Rows are points. Each copy is the shape, with its points in the same order, turned, moved and blurred by noise. Say if it was mirrored as well.

Shape (7 x 3):
[[ 40  41 -32]
 [-28  15  23]
 [ 24  18  29]
 [ -5 -24  -7]
 [-30  14  27]
 [ -7 -12  72]
 [-11  -7  25]]
Copy 1, 7 rows:
[[ 14  49  51]
 [-28  17 -26]
 [ 14  48 -19]
 [ 12 -13  -5]
 [-30  19 -33]
 [  8  25 -75]
 [  0   9 -33]]
Copy 1 is: mirrored
Copy 2:
[[ 58   6  -5]
 [-26  42  -3]
 [ 12  36  32]
 [-22 -11   7]
 [-30  44  -2]
 [-44  52  52]
 [-27  23  19]]
Copy 2 is: only turned

Shape (9 x 4):
[[ 19  67  13 -39]
 [-19 -37  -7 -45]
 [  2  19   1  46]
 [ 18  -9  -8 -19]
 [ 12 -47 -34  30]
 [  3 -32 -31 -34]
 [ 26  13 -25  15]
 [  9 -48  17 -20]
 [  9 -50 -25  22]]
Copy 1, 9 rows:
[[-38  41  49  -9]
 [-14 -54   0 -45]
 [  7  26 -26  23]
 [-29 -21  -1  -2]
 [-10 -45 -59  20]
 [-32 -44 -15 -23]
 [-33  10 -23  16]
 [  4 -67  10   2]
 [ -9 -46 -48  11]]
Copy 1 is: mirrored
Copy 2:
[[-25  -6  54  53]
 [-46   9   3 -48]
 [ 33 -27 -10  23]
 [-29  18  -5   3]
 [-19   8 -67 -13]
 [-55  16 -20 -21]
 [ -8  -8 -27  30]
 [ -8  43  -9 -37]
 [-12   4 -61 -21]]
Copy 2 is: only turned

Shape:
[[-11 -17 -12 -24]
 [-30 -15 -29 -33]
 [ 28   9  11  29]
 [-33  34  20  45]
 [ 34   7 -45 -31]
 [ 32  23  -2  41]
 [ 39 -20   8 -25]
 [-41 -33 -48  37]
 [ 28  28 -16  12]
 [-35 -16  -7 -21]]
Copy 1, 10 rows:
[[ -1  11  24  21]
 [-15   9  31  45]
 [ 37  -7 -30 -11]
 [ 36 -65 -15  18]
 [-20  41 -25  18]
 [ 37 -11 -50  -1]
 [  7  34   5 -25]
 [ 51   1  13  78]
 [  6  -1 -42   4]
 [ -2  -7  37  30]]
Copy 1 is: mirrored
Copy 2, 10 rows:
[[-39 -32   0 -31]
 [-57 -38  17 -35]
 [ 12  16 -16 -21]
 [ 15  23  48  -6]
 [-64   6 -37 -41]
 [ 11  40 -14 -26]
 [-18 -23 -49 -19]
 [-13 -19  42 -87]
 [-22  32 -18 -23]
 [-36 -41  25 -28]]
Copy 2 is: mirrored
Copy 3, 10 rows:
[[  4 -38  -7  -4]
 [ -8 -36 -30 -16]
 [ 25  28  38  -6]
 [ -9  62 -16  22]
 [ 61 -37   6 -30]
 [ 33  42  31 -13]
 [ 26 -27  43   5]
 [-20   5 -30 -64]
 [ 48  16  12 -14]
 [ -8 -19 -21  -4]]
Copy 3 is: mirrored
Copy 4:
[[ -7 -12   9  39]
 [-32 -25   2  44]
 [ 32   3  37 -13]
 [  2   0 -11 -50]
 [  5 -51  55  37]
 [ 28  -6  49 -32]
 [ 40  -8  34  46]
 [-64  22  28   3]
 [ 19 -32  44 -12]
 [-19  -8 -10  32]]
Copy 4 is: mirrored

Shape, 9 rows:
[[-29  28  26  -2]
 [ 21  11 -61 -11]
 [ -2  14  46 -19]
 [  7  45  29  26]
 [-11   0  29 -18]
 [ 35   9 -84 -17]
 [ 34  26  36  20]
 [ 16   0 -51 -17]
 [  1 -12  31  35]]
Copy 1 (9 x 4):
[[ 30  -2 -24  34]
 [-17  51  16 -29]
 [ -2 -17 -24  38]
 [ 15  -3 -60   5]
 [  7 -17  -9  23]
 [-29  77  26 -41]
 [-17 -19 -64  -2]
 [-15  45  20 -19]
 [ 15 -39 -29 -19]]
Copy 1 is: mirrored
Copy 2:
[[-37 -17  -1  -2]
 [ 63 -10  -7  29]
 [-44   9 -26  13]
 [-27 -39 -32 -26]
 [-34   5  -6   4]
 [ 87  -5 -14  35]
 [-17  -9 -56 -29]
 [ 54   4  -4  28]
 [-13  13 -13 -42]]
Copy 2 is: mirrored
Copy 3, 9 rows:
[[ 24  -7 -24  36]
 [-46 -33  20 -17]
 [ 43   1 -34   2]
 [ -6  24 -44  23]
 [ 40  -7 -12   5]
 [-65 -44  30 -31]
 [  0  34 -42 -10]
 [-29 -33  25 -18]
 [ 21  45   2   9]]
Copy 3 is: mirrored

Shape (10 x 6):
[[ 29 -57 -23  -6  -4  14]
 [ -9  41 -21  10  29  14]
 [ 11  33 -55  35 -25 -20]
 [  8  29   6   8  48 -36]
 [ -3  77  -5  15  37 -70]
 [-12 -12 -41 -34 -22  18]
 [ -6 -41 -17   1   4  13]
 [ 23  28  11  19  -3 -12]
 [-38 -42   0 -14 -17  25]
 [ -2  -7  21 -57  11  30]]
Copy 1:
[[ 38   4 -37 -51  29   0]
 [-25  48  -6   3 -14  17]
 [-48  34 -48 -38 -32 -23]
 [-11  26  14 -31 -44  44]
 [-49  28   9 -24 -95  44]
 [ 23  10 -56   5  -1 -18]
 [ 33  15 -14 -31  15 -11]
 [-41  -8  -7 -33 -13  20]
 [ 42  -7  -2  -1  17 -36]
 [ 30 -20 -11  25  16  33]]
Copy 1 is: mirrored
Copy 2, 10 rows:
[[ 45  23 -32  12 -15  -9]
 [-30   1  -5 -23  46   2]
 [ -2  49  28   7  62 -27]
 [-11  28  18 -60  19  39]
 [-42  53  41 -72  46  36]
 [-16  19 -39   7   0 -43]
 [ 23  -7 -19  -6  -7 -22]
 [-16  26  16   8  27  32]
 [ -8 -26 -17  -2 -40 -40]
 [-31  -7 -57 -11 -32  21]]
Copy 2 is: only turned

Shape (11 x 6):
[[ 38  31 -60 -33  52 -30]
 [ 50  10  18 -10  -8  21]
 [-11  19  -7  21 -26 -24]
 [-14  38 -42 -12 -21  35]
 [-33   1 -65  18 -34  -1]
 [-16   2  13  -4  52   2]
 [ 45   2  13  10 -24  35]
 [ 50 -12  23   4 -21  14]
 [ 30   1  -5 -50  27  36]
 [ -1 -16 -22   9  54  36]
 [-15 -18 -58 -32   5  46]]
Copy 1:
[[ -8  42  49 -30  57  41]
 [ -9 -27   6  35  34  -7]
 [ 63 -11  28  34 -10   2]
 [ 22   7  61   8  16 -44]
 [ 45   6  71  -5 -42 -26]
 [ -7  48 -20   3   4   2]
 [ -7 -33  16  53  17 -17]
 [ -3 -41  -5  40   9   1]
 [-42  10   9  -6  38 -27]
 [-36  41  14   0 -25   2]
 [-16  12  55 -28 -15 -46]]
Copy 1 is: only turned
Copy 2:
[[ -1  26  23 -69 -60 -18]
 [ 37  -1 -33 -34  23 -27]
 [ 48  27  36  10  15  -2]
 [ 38 -21  41 -39  22  28]
 [ 29  23  53   4   9  59]
 [ 17 -33   6  12 -36 -31]
 [ 51   1 -36 -20  36  -4]
 [ 36  16 -41 -11  30 -17]
 [ -7 -31 -15 -47   5 -15]
 [ 14 -38 -19  -4 -40  17]
 [-16 -28  13 -29   5  50]]
Copy 2 is: mirrored
Copy 3:
[[-66  53 -21  21 -38  -5]
 [  6 -24   8  63 -28  -2]
 [ 22  -1  -3  -4   8 -38]
 [-44 -10  12  26  42 -24]
 [-18   8 -29  -5  59 -37]
 [-10  23  28 -12 -21  42]
 [ 17 -34   0  62  -1  -2]
 [ 21 -33 -11  58 -21   0]
 [-47 -19   4  42 -24  35]
 [-16  25  -3  23  12  59]
 [-59 -12 -27  22  44  33]]
Copy 3 is: only turned

Shape, 11 rows:
[[ 27 -13  13 -18 -19 -48  56 -13]
 [ 36  -1   3 -48 -25  71   7  35]
 [  4 -20  36 -46 -20  63   6 -29]
 [  9  10 -16 -27  -8  70   6 -18]
 [ 18  -4  19   6  42 -21  36 -13]
 [ 16   0  10  58 -21 -46  14  14]
 [ 33  45  10 -34 -17  46  -6 -22]
 [-26  54  33  29  -6 -28  18  36]
 [-12  18  -3  22  11 -69   3  31]
 [ 39  -3  39 -28   7  15 -10 -15]
 [-28  30  -2   7 -23 -40 -24  28]]
Copy 1:
[[ 28 -28 -23  28 -55  -3  16  37]
 [ 30 -22  28 -38  46 -26 -19  66]
 [ 15 -49  59 -18   6 -57  -9  25]
 [ 22 -32  63 -26  30   0  -4  21]
 [-23 -53 -18   9 -23  14  30  12]
 [-16  24 -35  52  -9   9  17   4]
 [ 25 -54  46  16  36   3 -31  30]
 [-48   4 -23  29 -15  25 -50  10]
 [-14   1 -61  19 -20  32 -16 -18]
 [  8 -65   3  13  21 -33   0  20]
 [  3  11 -29  17  -1  13 -50 -26]]
Copy 1 is: mirrored
Copy 2 (11 x 8):
[[ 13 -18  -2  22   7  15 -32 -65]
 [ -7 -79 -43  -4 -29  44  23  29]
 [ 55 -67 -15 -30   4  38  24  17]
 [  1 -69  12 -20  -1  22  32  33]
 [ 20   1  32  27   4  32 -36  -5]
 [-20  35  -8 -13  -6 -12 -51 -18]
 [  7 -57  21 -36 -46  34  25   6]
 [-35  46   4 -35  -5  60 -20 -16]
 [-29  64   5  18  -5  18  -9 -23]
 [ 47 -27   0  -2 -38  32  -1   6]
 [-26  51  -9 -21 -11  19  26 -15]]
Copy 2 is: mirrored

Shape (11 x 8):
[[ -5 -24 -13 -13   0  -4 -18  -2]
 [ 41  44   9   3 -27  23  37 -37]
 [ 42  31  25 -39  28  50 -36  38]
 [ 40 -43 -50  11 -24 -31  18  11]
 [-19  34  43   2 -48  -5  12 -12]
 [-24  10  15   1  43 -24 -11  16]
 [-17 -39 -13 -32  14  22 -20  12]
 [-15  34  39 -72 -24 -20 -37 -54]
 [ -3 -36  15  16  -8 -28 -29 -54]
 [ 47 -29 -10   9  22  24 -15 -20]
 [ 49  -2  41 -46   9 -24  18 -21]]
Copy 1 (11 x 8):
[[  7  -4  -6 -10   9  11   2  -7]
 [ 15  25  42  75   1  -3  37  23]
 [ -1  26 -54  62   8  22 -36  36]
 [ 25  44   2 -28 -22 -35  24 -34]
 [-33 -23  34  56   8   8  28 -11]
 [ 18 -45   8  12 -34  31 -33 -14]
 [ 29 -12 -34 -14  36  11 -18 -20]
 [-43 -35  42   6  35  21 -10  67]
 [  7 -20  16 -27  -3  43  49   4]
 [ 48  23 -28  10  -2  29  34  13]
 [  8 -22  -5  24 -24 -24  18  57]]
Copy 1 is: only turned
Copy 2, 11 rows:
[[ 19  -2  29  -9 -35   4   1   1]
 [-11  44 -42  42  -8  10 -22  27]
 [  8  53  29  28  16 -57  21 -28]
 [ 78 -26 -14 -11 -13  27   5  25]
 [-30  51  -5 -28 -24  14 -37  31]
 [ 11  43  33 -17 -63 -13  25  17]
 [ 15 -20  37  -8 -30 -24   1 -30]
 [-35  56   4 -11 -43  41 -10 -63]
 [ -1  -1  39  -7 -31  66  25  11]
 [ 27 -12  28  42   0   7  34  13]
 [ -4  33 -38  -8 -16  14  51 -22]]
Copy 2 is: only turned
Copy 3 (11 x 8):
[[ -6  38   5 -22   2  17 -13  14]
 [ 35 -44 -34   5 -31 -14 -38  -4]
 [ 16  18  17  20 -58  -2 -34  91]
 [ 26   4  -2  -6  53  37  26   1]
 [ -2  15 -37  16 -59  -6 -15 -35]
 [-41  22  47  -3 -30   3  -9   6]
 [-27  52  -1 -19   6  25 -29  44]
 [ 15  36 -13 -53 -95  32 -46 -15]
 [ -4  34  -5 -68  -7 -15  10 -20]
 [ 16   1   4 -38  17 -18  -8  49]
 [  4 -30 -11 -40 -56  35   9  27]]
Copy 3 is: only turned
Copy 4, 11 rows:
[[ 23  -9   6 -19   4  -8 -20  11]
 [-27 -12  17  20  35   1  70   6]
 [ 87   8  43  36 -12 -12  40  29]
 [-15  11 -14 -38  17  49 -17  39]
 [-40 -14  15  50 -18 -10  21 -20]
 [ 23  44  20 -12 -28 -29   7 -24]
 [ 56 -21   1  -9   0  -5 -22 -13]
 [ -1 -32 -33  39 -30 -82  20  12]
 [ -9   6 -12   9  41 -43 -54   7]
 [ 36  16  12  -7  57  -2   2  19]
 [ 26  35 -45  21   8 -14  31  24]]
Copy 4 is: mirrored
